Rows are points. Each copy is the shape, with its points in the same order, turned, moved and blurred by noise. Some copies are also mirrored. Which?
In the rows, zero is written as 128.

Shape:
[[188 133]
 [134 162]
 [ 72 111]
 [133 117]
 [144 130]
 [ 78 114]]
Copy 1:
[[ 90 166]
 [146 162]
 [172  72]
 [120 119]
 [119 140]
 [174  83]]
Copy 1 is: mirrored
Copy 2:
[[190 116]
 [154 168]
 [ 77 147]
 [132 125]
 [147 132]
 [ 85 146]]
Copy 2 is: only turned
Copy 3, 6 rows:
[[ 69 130]
 [120 157]
 [190 135]
 [125 117]
 [111 138]
 [177 133]]
Copy 3 is: mirrored
Copy 4 (6 x 2):
[[ 88 190]
 [ 95 122]
 [164  99]
 [133 146]
 [115 149]
 [163  99]]
Copy 4 is: only turned

Shape:
[[135 146  90]
 [ 74  67 120]
 [ 65 140 134]
 [ 79 133 124]
 [128 167 122]
 [130 174 152]
 [121  80 149]
 [106 117 144]
 [110 156 126]]
Copy 1:
[[ 94 134 128]
 [183 110  77]
 [150 178  96]
 [147 167 100]
 [105 159 141]
 [121 182 168]
 [186 113 141]
 [158 146 130]
 [127 162 135]]
Copy 1 is: mirrored
Copy 2, 9 rows:
[[137 124  95]
 [212 118 169]
 [165  64 140]
 [166  81 136]
 [117  97 109]
 [ 95  88 127]
 [155 136 180]
 [151 106 156]
 [132  89 119]]
Copy 2 is: only turned
Copy 3:
[[162 140 114]
 [ 74 114  59]
 [100 179  87]
 [103 157  88]
 [158 166 135]
 [132 167 154]
 [ 82 103 118]
 [ 96 135 123]
 [134 164 116]]
Copy 3 is: only turned

Shape (8 x 4):
[[180 135 138 146]
 [146 126 175  71]
 [175 180 164 170]
 [154 138 110 114]
 [142 146 120 149]
 [133 152  94  88]
 [ 90 158 180 143]
 [ 95 126  86 160]]
Copy 1 (8 x 4):
[[158 163 157 154]
 [109 132  96 183]
 [208 170 140 151]
 [124 160 134 129]
 [163 143 146 115]
 [106 162 112 104]
 [179  95  99 138]
 [144 108 158  74]]
Copy 1 is: only turned
Copy 2, 8 rows:
[[ 77 117 144 105]
 [ 79 140  97 176]
 [ 68 143 196 117]
 [107 146 115 108]
 [117 136 151 106]
 [127 174  98 112]
 [129 141 178 182]
 [179 125 145 101]]
Copy 2 is: only turned
Copy 3 (8 x 4):
[[173 113 134 126]
 [148  80 140  44]
 [177  78 103 149]
 [138 114 157 114]
 [141 124 130 132]
 [100 115 172 110]
 [112  88  59  97]
 [100 167 116 130]]
Copy 3 is: only turned
Copy 4 (8 x 4):
[[144 157 156  90]
 [209 119 108  96]
 [104 133 124  58]
 [160 115 159 127]
 [126 125 148 125]
 [172  83 156 129]
 [130 120  70 129]
 [118 134 150 186]]
Copy 4 is: mirrored
